Rows are points. Before rounding, the points of a table are all equally far from one centre. They may lie mostly on one side of it. Where is the centre, to within rounding?
In the rows, zero is written as 128.

Points:
[[171 173]
 [ 64 123]
 [176 164]
 [100  81]
 [183 139]
 [178 113]
 [131 196]
 [176 165]]
Centre: [123 136]

Points (11 x 8):
[[184 130 129 112 102 132  80 170]
 [150  76  70 107 114 137  43 181]
 [123 131  95 124  75  81 112 214]
 [ 94  80 106  55 159 123 101 173]
 [127  82 126 127  93  76  69 163]
 [123  69  54 125  69 148 106 202]
 [106  97  47 167 113 134 122 212]
 [160 129  73 135 116 199 106 172]
 [136  46 108 126 102 147  76 188]
 [ 98 113  99 173 135 121  55 134]
 [107  91  75 121 102  75  55 188]]
Centre: [116 114  89 116 118 131 107 162]

Points (18 x 14):
[[ 84 120 123 119 117 113 209  86 135 185 161 102 126  64]
 [106 101 145  41 110 125 166 144 165 218 164 184 103  65]
 [ 64 120 156  92  83 109 169  71 111 179 152 115  61 139]
 [ 93 107 149 106 105  98 213 137 175 127 135 200 128 142]
 [136  60 168 114 121 143 206 106 150 179 143 214 134 115]
 [ 76 105 193  71 162 102 181  77 149 174 128 103  89 119]
 [ 95 138  73 117 119 130 206 121 118 231 160 184 122 161]
 [ 30 123 148 126  75 133 175 100 139 209 152 114 165 138]
 [101 104 124  55 107 119 155  62 173 201 149 104 141 101]
 [ 73  80 152 120 154 123 179  94  69 212 137 150  91 167]
 [103  80 128  87 166 103 188  98 159 131 151 144  90 123]
 [ 78 122 120  70 187 131 162  71 133 163 165 150  88 154]
 [124 134  80 127  79 139 174 150 167 201 116 109 131 111]
 [121 131 105 102  52 163 143 130 135 249 134 125 114 128]
 [182 106 166  98 128 156 188  98 132 189  82 176 141  96]
 [111  43 163 105 117 129 149  74 158 193 146 185  89 127]
 [ 67 112 150 110 101 122 196  76 125 216  79 147  66  91]
 [ 81 153 159  99 108 102 181  64 105 233 156 136 154  75]]
Centre: [101 129 150 100 122 133 163 121 133 191 130 155 122 126]

Points:
[[111  92 131 179 161 108  76 164 127 195 101 158 181 163  54 177 172  54
  137 111 106 127  58 221]
 [239 117 173 144 131  90  94 134  86 193  78 133 206 133  86 188 204 116
  119 164  86 124  44 163]
 [178 110 134 146 145 121 180 123  91 182  84 145 211 118  64  97 110 112
   68 109  95 155  61 215]
 [210 123 115 143 186 166 120  92  55 169 143 135 170 117  80  94 164 104
  145 145  85  91  78 159]
 [229 108 132 121 185 152 171 162  65 175 131 142 185 115  89 163  96  73
  111 119 102 101  60 130]
 [144 104 146 195 163  92 193  77  67 190 100 189 181  83  64 119 143 127
  112 123  60 123 101 128]
 [165  94  89 202 134 116  89  89  36 185 118 109 171 131  94 123 119 110
  140 117  35 104  49 142]
 [200 127  94 132 149 126 102 131 110 150  98 165 179 147  38 147 119  98
  100 131 103 187  30 149]
 [223  87 137 146 139 154 108 117  73 217 137 134 168 125 118 179 179  76
  113 152  61 149  45 151]
 [150 144 123 154 184 136 101 111  24 220  71 115 181 125  94 164 150  99
   99 102 143 141 104 195]
 [124  82 133 181 155 138 141 101  56 196 179 125 149 176  94 147 162 101
  111 116 114 153  49 116]
 [141 127  74 114 140 147  87 130  61 178 192 165 136 100  59 148 122  69
   85  96 111  82  82 177]
 [153 110 102 169 192 134 117 102  93 203  69 124 154  87  89 143 133 129
  125 111 154 109  58 157]
 [168  71 107 134 141 114 112 145  66 158  74 112 182 195  94 158 170 150
  128  88  80 141  67 105]
 [128 131 124 166 158 155  81 100  68 182 104 110 232  94  91 136 127 139
  139 153 105 130  66 117]
 [171 104 118 182 188 141 112 101  62 181  99 111 161 136  97 147 172 123
  141 133  95 152  24 163]
 [167 107 119 154 146 148 134 150  50 198  99 133 142 121  44 132 201  70
  137 137 142 120  51 140]
 [187 119 142 164 183 120 133 112 101 199 107 127 186 118 101 151  88  92
   92 156  63 107  41 109]
 [175 156  95 169 149 100 157 143  93 176 125 177 188  66 129 144 160  96
  146 105 102 155  55 112]
 [178 151 132 160 172 126 103  86  96 148 123 154 184 155  75 115 161 107
  113 139  81 116  28 122]
 [171  97 131 179 159 130  98 117  61 152  74 147 231 129  70 163 124  81
  104 113 111 105  14 153]
 [186 131 120 173 163 162  83 138  65 142 122  89 155 121  97 178 204 118
  115 115 120 127  76 184]
 [199 103 121 190 178 125  98 108  73 234  95 167 136 115 120 169 173 121
  121 112  90 126  84 151]
 [215  78 142 110 126 135 106 153 125 118 148 159 154 116  80 196 132 147
   95  83 139 161  72 118]
 [163  85 133 173 146 126  48 111 115 134 147 142 206 141  79 180 132  84
  143 141 104 168   7 190]
 [194 116 106 149 147 113  77 115  82 174  67 104 211 138 132 167  98  56
  114 144 111 153  39 164]
 [142  84 121 128 139 154  96 113 110 193  93 148 174 104  40 116 151  82
  167 134  71  97  35 118]
 [177 100 173 132 100 175 112 144  44 158 184 156 147 143  91 141 130 107
  145 119 128 155  28 197]
 [178 113 110 184 136 158 110 118  65 158 102  86 202  80  64 134 164 115
  160 132  81 119  33 186]]
Centre: [157 100 143 127 119  75 124 117  84 163 136 134 176 122  78 169 129  99
 145 123 102 124 114 172]

Points (31 x 24):
[[113  56  75 138 153 100 178 131 115 111 146 161  99 171 149 124 161 102
  162 124 148 193 121 113]
 [124 132  83 133 125  65 220 161  91 149 180 145 108 171  78 144 135 111
  116 102 113 205 148 121]
 [ 63 109 108 143 155 133 211 160  70  91 157 130 113  94 137 153 148  90
  160  62 133 185 123 107]
 [ 71 119  58 142 179 133 164 159  97 141 207 120 132 159  89 176 158 127
  116  95 135 229 149 121]
 [145  73  85 183 163 149 201 140  82 139 127 180 105 109 148 160 115 101
  111 140  93 199 151 134]
 [ 66 122  57 141 138 139 183 168  74 109 189 175 121 135 154 176 148  88
  130  87 105 203 132 132]
 [111  93  78 137 132  89 219 146  85 144 161 142 145 174 150 140 144 111
  169  82 135 206 163 165]
 [ 81 133 116 115 146  90 218 173  88 142 148 193 116 203 121 173 175 133
  186  96 110 185 116 127]
 [ 98 121  35 213 151 180 211 138  90 123 143 138 128 143 137 117  87 154
  129  62 128 187 128 147]
 [ 70  81  98 177 162 128 212 154 110 118 169 186 127 174 119 122 152 116
  144 110 116 233 117 151]
 [ 94  53 101 191 125  90 193 150 124 114 165 162 111 102 141 142 141 121
  135  85 158 184 158 124]
 [ 98  78  99 175 162 132 183 128 132 175 177 128 117 156 138  86 122 108
  144 120 107 249 144 133]
 [ 84  75  77 143 136 115 237 137  78 133 142 188  98 143 129 156 133 125
  164 118 142 208 128 133]
 [ 79  77  82 158  96 106 179 134 144 152 158 193 109 106 146 181 130 137
  160  94 108 219 104  91]
 [ 87 143 111 130 155  93 193 154 110  63 203 173 107 122  79 175  83 149
  134  65 119 227 145 161]
 [125  81 120 124 153 114 197 176 131 138 183 138 114 134 137 167 170 121
  109 159  98 247 114 136]
 [104  74  56 145 121 117 194 140  81 132 170 185  89 121 167 125 150 148
  107 120  94 157 164 147]
 [112  55 106 163 165 109 166 148  67 128 178 178  85 192 132 140 132 117
  150 119 106 213 114 137]
 [ 53 141  85 160 146 133 201 151 150 103 191 171  80 128 135 138 155 111
  135 100  48 185 145 125]
 [137  87  67 177 104 134 222 132  88  99 138 139 113 172 139 142 119 101
  126 135 102 196 153 120]
 [102  91  60 157 161  86 205 131 112 137 169 154  83 110 142 175 147 138
  187 101 130 167 161 150]
 [ 56  63 114 177 149 109 164 164 119 153 206 148 100 168 119 135 134 144
   92 115  89 223 147 107]
 [115 134  87 192 173 155 192 119  78 106 161 207  74 173 178 154 147 106
  152  90 131 190 123 130]
 [ 84  78  96 153 125 118 222 125 134 152 152 140  92 171 151 112 179 123
  175 114  94 196 139 120]
 [151  96 122 128 156  71 219 179 118 154 184 183 119 188 124 142 172 146
  145  90  98 181 152 113]
 [ 69 113  72 171 117 137 185 130  93 134 161 119 117 127 169 129 147 117
  184  64 126 225  98 122]
 [126  64  56 170 155 118 176 157 134  91 165 188  70 170 171 125 141 164
  118 113 127 156 138 139]
 [ 93 123 126 118 122 140 188 135 101 105 164 212 152 186  93 118 131 110
  179  95 106 238  94 142]
 [ 67  95  88 159 168 121 197 163 107 115 195 169  66 128 179 173 113 104
  162 108 104 190 135  97]
 [ 92  64 103 137 186 107 181 128 133 130 142 105 142 155 162 176 124 121
  210 116  68 187 118 124]
 [119 115  51 142 105 115 158 168 101 112 160 144 135 152 134 162 150 113
  157  96 113 218  99  67]]
Centre: [110 140 139 132 144 150 160 136 127 136 148 143 123 149 134 153 106 162
 126 102 124 162 129 132]

Points, 31 rows:
[[132  57 109 105 163 123  81 118  56 145 107 111 129  98 113 132 152 150
   36 186  95 124 226 135]
 [137 112 102 172 183 167  96 124  47 106 112  84  96 115 150 167 116 142
   69 158  42 137 190 154]
 [176  78 124 122 172 107 115 133  59  97  64 102 136  83 165 143 108 180
   61 111  75 165 227 110]
 [166 118  93 153 150 158 110 115  92  57 108  51 143  87 137 164 166 123
   20 156  72 159 220 156]
 [105 108  88 113 171 119  89 173  56 106 110  95  93  93 138 142 159 150
   46 148 110 151 225 144]
 [172  85  72  92 140 171 113 130  63 123  98 103 141  81 142 193 176 153
   96 126 111 182 227 146]
 [152 102 112 147 134 150 105 195  73  90 139 139 139  87 152 122 141 118
   40 127  45 187 199 137]
 [147 109  80 145 153  91 109 141  61 116 108  61 124 108 125 195 160 143
   46 112  63 214 195 121]
 [151 106 109 162 197  83  62 134  94 111  73 108 188 109 114 129 154 169
   50 121  86 165 205  56]
 [135  68 120 146 185 127  56 168  64 110 125 140 131 101 114 185 214 123
   50 138  93 181 194 119]
 [162 137  89 159 172 110  77 197  50 122 129 150 141 117 135 140 143 145
   63 158  88 164 184 129]
 [173 137 112 130 202 114  60 130  58 129 125  91 140  60 159 133 124 128
   92 142  91 190 187 117]
 [161 105 100 127 183 157  75 143  43 115 132  87 133  62 126 145 146 126
   44 166  72 189 185 125]
 [ 80  80 187 171 238 103  72 147  86  92 132  95 142 130 109 149 144 114
   64 132 127 182 214 129]
 [166  67  86 121 166 116  88 155  74 131 115  85 121  68 195 158 131 119
   37 136  59 161 178 131]
 [123  93  78 135 185 113  46 126  71 113 142 102 127  70 138 147 143 163
   81 117  45 144 204 128]
 [178 112  96 130 156 110  75  91  62 102  98 106 150 111 187 126 160 146
   48 148  61 150 194 129]
 [145  68 115 111 110 147  72 137  59 123 130  74 147 113 144 131 127 136
   41 142  52 163 206 150]
 [140 116 135 141 118 118  66 142  82  86  97 100 123  69 167 150 176 140
   15 157  71 162 178 125]
 [135  81 125 151 182 128  92 126  53 159 141  81 162  86 130 129 165 154
   50 127  84 162 230 131]
 [136 121  82 174 116 109 107 152  67 119  95  92 136  69 162 168 147 134
   62 143  72 169 207 115]
 [180 100  51 144 167  91  87 151  89 133 105  92 102 103 105 160 206 133
   43 129  87 197 182 113]
 [157  85  87 162 156 122 101 155  26 126 125  62 118  84 129 105 120 143
   56 170 125 161 160 120]
 [149 105  49 155 161 150 146 127  83 153  75  99 133  95 161 149 121 146
   48 181  80 170 197 108]
 [125 131  99 183 158 124  56 146  79 106 101 110 124  77 155 141 159 127
   40 137  97 138 214  93]
 [146 131  93 185 146  90  83 126  76 137 143  88 149 115 140 108 174 118
   46 158  96 162 207 131]
 [153  82 146 118 206  95  78 131  45 157 120  73 166  55 124 166 126 132
   38 143  69 176 160 134]
 [122 109 105 156 103 103 120 181  70 107  93 117 163  52 139 108 171 112
   66 163  92 145 193  93]
 [158  93 104 145 124 146 131 185 108  86  87  98 130  91 180  98 117 172
   48 183  88 176 174  90]
 [144 116  95 128 191 129  77 118  85 118 112  72  99  75  93 129 156 143
    9 173  71 193 186 117]
 [152 107  94 148 156 155  60  99  71  95 152  77  99 144 145 148 143 150
   68 154  52 160 204 104]]
Centre: [141  98 133 118 164 131 141 120 147 101 119 114 142 119  98 156 132 121
  87 112 118 130 128 123]

Points:
[[122 119  60 130 114 108 137 186  94 137 157 106 145  77 118 215  71 105
   51 202  86  83 135 105]
 [121 121  78 113 133 133  48 190 154 122 125  96 135  85 114 233  88 105
  102 204 105 148 109 123]
 [120 109  87 106 147 110  95 105 138 120 150  81 124  96  63 231 109 116
   67 201  93 142  98 181]
 [ 97  71  42 123 142 108 105 176 117 176 159  61 140  60  93 222 115 127
   64 190 109 101 148 171]
 [ 97 109 104  87 150  91  68 129 163 123 110  81 200  77  85 209  93  88
   77 151 110 119 136 157]
 [111  94 109 119  89 105  84 164 149 137 110 103 162 130  81 209  87  85
  102 238 112 139 139 145]
 [ 92 151  89 111 169 115  88 157 147 140 121  95 160 104  72 169  55  71
  136 144 120 131 159 119]
 [103  93 108 127 129 118  82 180  95 125 104  84 174  76  63 223  70 119
   91 229  98  82 105 111]
 [126  71 109  88 148  80  64 173 142 125 105  63 186  88  81 200  91  60
   80 179 115 141 113 122]
 [138  56 173 104 142  73 108 199 133 121 149 125 160  99  86 218 106 133
   91 222 123  97 122 168]
 [131 106  88 133 111 112  78 158 135 103  92 113 135 104  87 229 116 106
   90 193  93 138 140  69]
 [106 119  68  85  95 133  65 159 133 120 128  86 137  99  68 172  75 103
  105 209  93 139 178 100]
 [ 93  88  77 127 110 126  89 119 119 134  95  88 154 103  52 209  80  97
  107 197 103 126 160 106]
 [130  74 105 113 132 117  56 170 135 149 121  79 180  54  90 200  81 113
  108 210  74 113 138 139]
 [106  56 101 107 123 100  94 180  97 125 149  86 197  94  48 165 117 113
  109 247 116 119 149 139]
 [113  75  81 109 127  36 117 160 147 121 135  72 166  59  65 186  87  84
   87 205 111 127 136 132]
 [138  75  60  68 141 120  43 146 116 108 131  86 143  71  62 220 129  73
  116 168 108 101 126 155]
 [118  82  96 166 116 123  84 192 136  83 154  68 138 112  82 215  91  94
  127 165  85  90 159 125]
 [ 76 133 117 113 116 106 111 177 113 138  90  86 130  99  72 234  59  83
  107 196 108  93 173 129]
 [125  99  85 132 132 104 129 158 111 168 186  81 133  81  71 193  59  99
  117 176 105 112 182 119]
 [114  75  98 112 159  66  73 190 139  88 131  89 154  94  87 182 142  56
   76 187  80 129 152 155]
 [127  58  62  80 109  53  51 139 138 118 138 119 146 106  71 222 123 122
  109 183 128 107 122 141]
 [113 111 130 114 113 131  94 182 153 109 169  51 167 109 101 188  72  73
   83 209  70 123  86 126]
 [100  93  83 141 104  96  54 154 147 109 128  54 144 113  78 225  86  99
  108 175 118 142  88 147]
 [124  51  78  85 143  97  60 176 111 101 111  77 150 166  90 206  58  97
   78 160 127 125 125 144]
 [163  76  99 129 166  96 108 111 159 163 133  64 159  90  67 211 101  92
   83 190  96 109 132 122]
 [125  95 115 124 126  92  98 181 141 155 113  59 172  79  70 223  72  83
  136 150  74  94 132 148]
 [148  93  76  75  77 114  94 143 136 143 163  80 168  94  81 210  96  98
  116 222 143 126 141 104]
 [ 96  88  46  87 130 105 109 153 104  93 117  98 132 111  77 223  87  74
  125 208  87 122 148  95]
 [109  65  42  88 154  74  97 177 139 143 114  57 134 115  57 190  95  80
   81 202  82 117 117  87]]
Centre: [111 102 110  89 136 114 124 164 118 128 121  80 119 109 114 153 129 128
 106 167 127  90 112 134]
